Each row is a point. Two turns around zero, p and q, are shown by what they do to some points. Write where each new point lands after one turn and then the other. Backwards means that the second turn is done in reverse. Each puzzle has new turns, and all numbers are rounded.

Turn p:
[0.31 1.04 0.46] => [0.42 0.93 0.58]
[ 0.71 -1.71  0.76] => [ 0.70 -1.84  0.36]
[-0.57  0.43 -1.70] => [-0.75  0.74 -1.51]
[1.54 0.40 1.73] => [1.76 0.04 1.55]
[-1.99 -0.16 -1.24] => [-2.13  0.12 -0.98]
Turn q:
[ 0.09  0.69 -1.62] => [-0.25  0.78 -1.56]
[-0.99 -0.82  0.71] => [-0.77 -0.96  0.80]
[-1.42  1.55 -1.81] => [-1.85  1.48 -1.44]
[ 1.12  0.14 -0.51] => [ 1.00  0.29 -0.68]
[ 0.95 -1.73  1.90] => [ 1.42 -1.71  1.59]
[0.25 0.18 1.32] => [0.45 0.14 1.27]
Where do these land?
q, then p: [-0.56 -0.93 -2.09] => [-1.11 -0.48 -2.02]
p, then q backwards: [1.48 0.01 0.00] => [ 1.47 -0.19  0.06]
p, then q: [-1.28  0.14  2.37] => [-0.50 -0.46  2.61]
q, then p backwards: [ 0.36  0.79 -0.28] => [ 0.24  0.79 -0.39]

Turn p:
[ 1.44  2.42 -2.25  1.12] => [ 0.58  1.38 -2.37  2.53]
[ 0.25  0.46  1.20 -1.69] => [ 0.98  1.13  0.89 -1.24]
[-2.84  0.11 -0.05 -0.07] => [-2.54  0.41 -0.06 -1.20]
[ 0.46 -1.25  0.49  0.28] => [ 0.39 -1.22  0.68 -0.04]
[ 1.23 -0.21 -0.48 -1.04] => [ 1.54 -0.07 -0.59 -0.40]
[ 0.32 -1.41  0.32  1.30] => [-0.17 -1.70  0.67  0.72]
[-0.86 -0.12  0.77  0.09] => [-0.77  0.08  0.79 -0.38]
Turn q:
[-2.31  1.22 -0.13  1.19] => [-1.84  1.38 -0.94  1.44]
[-3.11  0.36 -0.93 -0.25] => [-2.36  0.30 -2.21  0.42]
[ 1.14 -1.02 -0.06  0.77] => [ 1.01 -0.97  0.75  0.65]
[ 1.85  0.45 -0.28 -0.55] => [ 1.78  0.29  0.34 -0.80]
[ 1.29 -0.77  0.17 -0.55] => [ 0.99 -0.83  0.65 -0.71]
[ 1.15 -0.24  1.22 -0.62] => [ 0.44 -0.18  1.41 -1.02]
Where do these land?
q, then p: [ 1.12  1.08  0.29 -1.21] => [ 1.40  1.30 -0.04 -0.57]
q, then p backwards: [-0.02 -1.09  1.64 -0.86] => [-1.14 -1.38  1.18 -0.06]
p, then q: [-2.09 -1.39  1.17  1.49] => [-2.92 -1.08  0.45 -0.01]
p, then q: [ 1.00 -0.31 -2.54 -1.11] => [ 2.20 -0.87 -1.78 -0.04]
p, then q: [-1.18  1.16 -0.49  0.36] => [-0.82  0.98 -1.11  0.48]
q, then p: [-0.73 -0.49  0.27  0.96] => [-1.08 -0.51  0.40  0.41]
p, then q: [ 1.89  1.05 -0.35  0.37] => [1.64 0.65 0.53 1.23]

Turn p:
[ 0.83  0.93 -0.53 -0.59 -0.30  2.02] => [ 0.91  1.01 -0.49 -0.26 -0.19  2.04]
[ 0.65 -1.95 -2.15 -1.12 -0.04 -0.81] => [ 1.09 -1.49 -2.45 -0.55  0.53 -0.89]
[ 0.29 -0.24 -0.81 -0.87  0.22 -1.17] => [ 0.45 -0.11 -0.80 -0.71  0.67 -1.08]
[-0.25 -0.39 -1.82 -2.08  0.53 -0.74] => [ 0.23 -0.29 -1.90 -1.88  1.05 -0.56]
[-1.50  0.49 -0.64  1.38  1.67 -1.35] => [-2.28  0.30 -0.22  0.85  1.42 -1.15]
[ 1.54  0.75  1.99  1.72 -1.79 -0.90] => [ 1.30  0.99  2.06  1.71 -1.62 -1.19]
[-0.04 -0.04  1.84  1.13  0.14  1.64] => [-0.31 -0.35  1.81  1.03 -0.57  1.58]
[-0.47  0.26  2.03  0.57  0.78 -0.59] => [-0.76 -0.19  2.17  0.23  0.36 -0.45]
[-1.07  0.18  0.08 -0.16 -1.21  1.90] => [-0.63  0.13 -0.20 -0.45 -1.66  1.69]
Turn q:
[-0.99  0.39 -0.54  0.32  0.76 -0.07] => [-0.72  0.17 -0.52  0.09  1.11 -0.21]
[ 0.24 -1.88  0.37  0.02  0.12 -0.04] => [ 0.12 -1.85  0.31 -0.11 -0.43  0.12]
[-0.53 -0.24  0.54 -0.87  0.08  0.48] => [-0.65 -0.12  0.59 -0.89 -0.12  0.20]
[-1.04 -0.13  0.98  0.22 -2.01 -0.97] => [-1.11  0.20  0.64  0.77 -1.63 -1.47]
[ 0.71  0.47 -0.58 -0.84 -0.50  0.66] => [ 0.46  0.75 -0.48 -0.75 -0.65  0.68]
[2.10 1.60 1.16 0.69 4.22 2.76] => [ 1.90  0.70  1.82 -0.15  3.70  3.62]
[ 0.53  0.59 -0.60  1.51 -0.13  0.75] => [ 0.28  0.50 -0.64  1.43  0.21  1.01]
[-1.00 -0.25 -1.07 -0.01 -1.08 -0.56] => [-0.91 -0.01 -1.25  0.11 -0.73 -0.86]
[-0.01 -0.56 -0.27 -1.04 -1.47 -3.01] => [ 0.64 -0.34 -0.50 -0.50 -1.47 -3.08]
Where do these land?
p, then q: [ 0.43  0.30  0.60  0.13 -0.65  0.50] => [ 0.21  0.47  0.52  0.38 -0.68  0.42]
q, then p: [-0.10  0.90 -0.81 -1.00  0.71 -0.12] => [ 0.20  0.75 -0.42 -1.00  1.10  0.09]
p, then q: [ 1.26 -1.42  0.01 -0.35  0.19 -2.72] => [ 2.12 -1.57 -0.08  0.05  0.37 -2.01]
q, then p: [-2.54  0.24  0.71 -0.87 -0.13  1.64] => [-2.42 -0.09  0.56 -1.84 -0.58  0.76]
p, then q: [-0.59  0.70 -1.88 -1.57 -2.14 -0.25] => [ 0.36  1.68 -2.09 -1.39 -1.35 -0.66]
p, then q: [ 0.79  0.93  0.71  1.84  1.02 -1.66] => [ 0.43  0.22  1.16  1.77  1.69 -1.26]
q, then p: [0.33 1.21 1.39 1.75 1.29 1.50] => [-0.79  0.29  1.84  1.45  0.84  1.89]
p, then q backwards: [ 0.06 -0.63 -0.72 -1.48 -1.00  1.43] => [ 1.20 -0.86 -1.25 -1.10 -0.29  1.05]
p, then q backwards: [ 0.35 -2.23 -0.02  1.57  0.72 -0.31] => [-0.19 -1.75  0.07  2.07  0.40 -0.79]

Turn p:
[-1.10  0.23 -0.14  0.88 -1.10 -0.89 -1.17  0.41] => [-1.04 -0.16 -0.87  1.23 -1.40 -0.17 -0.42 -0.28]
[-0.57  0.86  0.39  1.05 -1.36 -0.84  1.59 -1.26] => [-1.19  1.18  0.80  0.54 -0.29 -1.39  1.17 -1.37]
[-0.67 -0.44 -0.64 -1.97  0.08 -0.57 -1.13 -1.40] => [-0.44 -0.47 -0.70 -1.76 -0.09 -0.81 -1.90 -0.46]
[-0.33  0.71 -0.05  0.32  0.46 -0.60 -0.70 -0.19] => [ 0.03  0.42 -0.61  0.70  0.12 -0.18 -0.78 -0.33]
[ 1.62 -0.19 -0.94 -2.24  1.16 -0.07 -0.68 -1.41] => [ 1.55  0.28 -0.58 -2.62  0.71  0.14 -1.37 -0.55]
[-1.11  0.97  1.10 -0.77  0.62  0.94  3.19 -0.66] => [-1.26  1.11  2.18 -0.42  2.36 -1.15  0.89  0.67]
[-0.99 -2.74  0.56  1.43  1.08  0.03  0.49  0.11] => [ 0.61 -2.73  0.15  1.05  0.55 -1.38  0.98  0.41]
[-0.64  0.27 -0.87  0.03 -0.50  2.06 -0.47 -0.87] => [-1.38 -0.79  0.14 -0.52  0.79  1.45 -0.15 -1.08]
[ 3.11  0.86 -0.59  0.80  1.16  0.15 -0.82  0.58] => [ 2.80  1.12 -0.79  0.22  0.13  1.91  0.33 -0.49]
[ 0.91  0.07  2.23 -0.87 -1.30 -0.83 -1.16  0.82] => [ 0.73  0.55  1.44  0.20 -2.42  0.10 -1.23  0.78]
[-0.23 -0.60 -1.05  1.33 -0.31  0.62  0.87  3.88] => [-0.41 -0.52 -1.16  1.36 -0.46  1.47  2.50  2.70]
Turn q:
[-0.16 -0.03  0.64 -2.54  0.75 -0.44 -1.14  0.83] => [-0.65 -0.67  0.00 -2.51  1.20  0.86 -0.45  0.25]
[-0.54 -0.20  0.85  1.31 -0.64 -2.13  0.75 -1.80] => [-0.22 -0.14  1.60  1.19  0.62 -2.15  0.89 -1.30]
[ 0.42 -2.24  0.04  1.40  0.36  1.96 -0.32  0.10] => [ 0.74 -2.10 -0.42  1.42 -1.60  0.67 -0.11  1.03]
[-0.22 -0.52 -1.68  1.01  2.10 -1.22 -0.54 -0.45] => [-0.60 -1.05 -1.67  1.34  1.06  0.17 -0.12 -1.83]
[ 0.68  0.54  0.85  0.88  0.10 -0.97  1.78  0.28] => [ 1.63  0.82  0.59  0.80  1.15 -0.75  0.51 -0.04]
[ 0.07  0.36 -1.14 -4.35 -0.93  1.71 -0.15  0.56] => [-0.52  1.03 -0.13 -3.77 -1.41  2.60  0.44  0.12]
[ 0.76  0.19 -0.92  0.12 -0.85 -1.25 -2.04  0.27] => [-0.84 -0.18 -1.62 -1.01 -0.28 -1.79 -0.48 -0.33]
[ 0.14  1.36  0.65  0.53 -0.05  1.53  0.57 -0.57] => [ 0.50  1.20  0.98  0.79 -0.66  0.53 -1.19  0.38]
[-1.14  0.54  0.71  1.64 -0.84  0.81  1.08  0.77] => [-0.03  1.09  0.67  1.74 -0.08 -0.16  0.50  1.72]
Where do these land?
p, then q: [-0.60  1.59  1.98 -0.56 -0.91  1.56 -0.03  0.71] => [-0.83  0.11  1.32  0.56  0.40  0.06 -1.41  2.44]
q, then p: [-1.38  0.02 -0.17  1.11  0.41  0.22  0.25  0.61] => [-0.38 -0.35 -0.39  1.46  0.71  0.22  0.81  0.24]
p, then q: [ 0.76 -0.81 -0.74  0.98  2.15  2.76 -1.85 -1.04] => [ 1.09 -2.93 -0.34  0.71 -1.69  1.84 -1.42 -0.92]
p, then q: [-1.99 -0.21  0.04 -1.14  1.15  1.23  1.38  0.43] => [-0.62 -1.14 -0.39  0.17  2.35  1.42  0.27  0.86]
q, then p: [ 0.24 -0.66 -1.13 -1.57 -1.10 -2.03 -0.34 -0.07] => [-0.69  0.72 -0.14 -2.11  0.72 -1.92 -0.03  0.15]
q, then p backwards: [ 0.28  1.87  0.14  0.90 -0.93 -1.06  3.23  1.39] => [ 1.82  2.00  0.43  0.85  1.57 -1.27  2.46  0.66]
p, then q: [ 0.76 -2.45 -0.04 -1.11  1.76 -0.78 -0.50 -1.20] => [ 1.14 -1.98 -1.07 -2.13  0.19 -0.59  0.29 -1.36]
q, then p: [ 1.52  1.12 -1.42  1.10 -0.70 -1.63 -1.11 -0.05] => [-0.06  1.31 -2.39 -0.52 -0.49 -1.09 -0.48 -1.35]
q, then p: [ 0.65 -1.29 -0.16  0.42 -0.93 -0.05  0.11  0.88] => [ 0.30  0.24 -0.44 -0.68 -0.72 -0.29  1.45  0.66]
p, then q: [-0.19  1.57  0.52  0.79 -0.70  0.81  0.03 -2.33] => [-1.02 -0.11  2.18  0.88 -0.05 -0.12 -1.44 -1.13]
p, then q backwards: [-0.06 -0.77  0.98 -0.92 -0.20 -1.04 -1.16  0.67] => [ 1.06 -0.13  0.71  0.62 -0.72  1.31 -1.02 -0.09]
